Every row gives one point. Each copy is the shape, with its points in the same order, turned, moved and blurred by noise. Some copies are also mirrored. Which?

Shape (8 x 2):
[[-0.008,-0.015],
[-0.031,0.000],
[-0.049,0.011],
[0.003,0.003],
[-0.029,0.066],
[-0.026,0.007],
[0.021,0.018],
[-0.008,0.013]]
Copy 1 (8 x 2):
[[-0.016,-0.002],
[-0.006,0.024],
[0.004,0.047],
[0.006,-0.005],
[0.049,0.048],
[-0.001,0.027],
[0.028,-0.026],
[0.016,0.013]]
Copy 1 is: only turned
Copy 2 (8 x 2):
[[-0.017,0.019],
[-0.035,0.000],
[-0.050,-0.018],
[-0.001,0.008],
[-0.011,-0.063],
[-0.026,-0.006],
[0.022,0.000],
[-0.008,-0.008]]
Copy 2 is: mirrored
Copy 3 (8 x 2):
[[-0.021,0.012],
[-0.036,0.031],
[-0.044,0.052],
[0.003,0.014],
[0.012,0.083],
[-0.026,0.039],
[0.029,0.019],
[0.005,0.028]]
Copy 3 is: only turned
Copy 4 (8 x 2):
[[0.009,-0.021],
[-0.014,-0.029],
[-0.034,-0.034],
[0.003,-0.002],
[-0.065,0.015],
[-0.019,-0.021],
[0.002,0.022],
[-0.010,-0.002]]
Copy 4 is: only turned

Shape (9 x 4):
[[0.006,-0.026,0.016,-0.022],
[-0.010,-0.018,-0.019,-0.013],
[0.000,-0.003,-0.021,-0.035],
[-0.003,-0.014,-0.014,-0.029],
[0.021,-0.024,-0.014,-0.035],
[0.018,-0.039,-0.021,-0.007],
[0.016,-0.035,0.008,0.016],
[-0.007,-0.038,0.074,-0.009],
[-0.015,0.071,0.034,-0.011]]
Copy 1 (9 x 4):
[[0.046,-0.012,-0.017,0.014],
[0.008,0.017,-0.030,0.009],
[0.015,0.009,-0.037,-0.012],
[0.026,0.010,-0.030,-0.003],
[0.027,-0.006,-0.048,0.001],
[0.006,-0.016,-0.035,0.027],
[0.019,-0.025,-0.005,0.025],
[0.078,-0.011,0.020,0.035],
[0.032,0.013,0.035,-0.065]]
Copy 1 is: mirrored
Copy 2 (9 x 4):
[[-0.033,-0.009,0.024,-0.015],
[-0.015,0.012,0.044,0.005],
[-0.027,0.034,0.032,-0.005],
[-0.028,0.021,0.036,-0.004],
[-0.032,0.018,0.042,-0.029],
[-0.011,0.002,0.059,-0.025],
[-0.001,-0.026,0.037,-0.020],
[-0.046,-0.062,-0.006,-0.004],
[-0.001,0.027,-0.056,0.022]]
Copy 2 is: mirrored
Copy 3 (9 x 4):
[[-0.002,0.023,-0.006,0.013],
[0.011,0.004,-0.019,-0.010],
[0.014,0.026,-0.008,-0.023],
[0.009,0.019,-0.019,-0.014],
[0.023,0.039,-0.023,-0.003],
[0.027,0.010,-0.039,0.018],
[0.015,-0.004,-0.011,0.035],
[-0.039,0.027,0.019,0.057],
[0.008,0.006,0.076,-0.026]]
Copy 3 is: mirrored
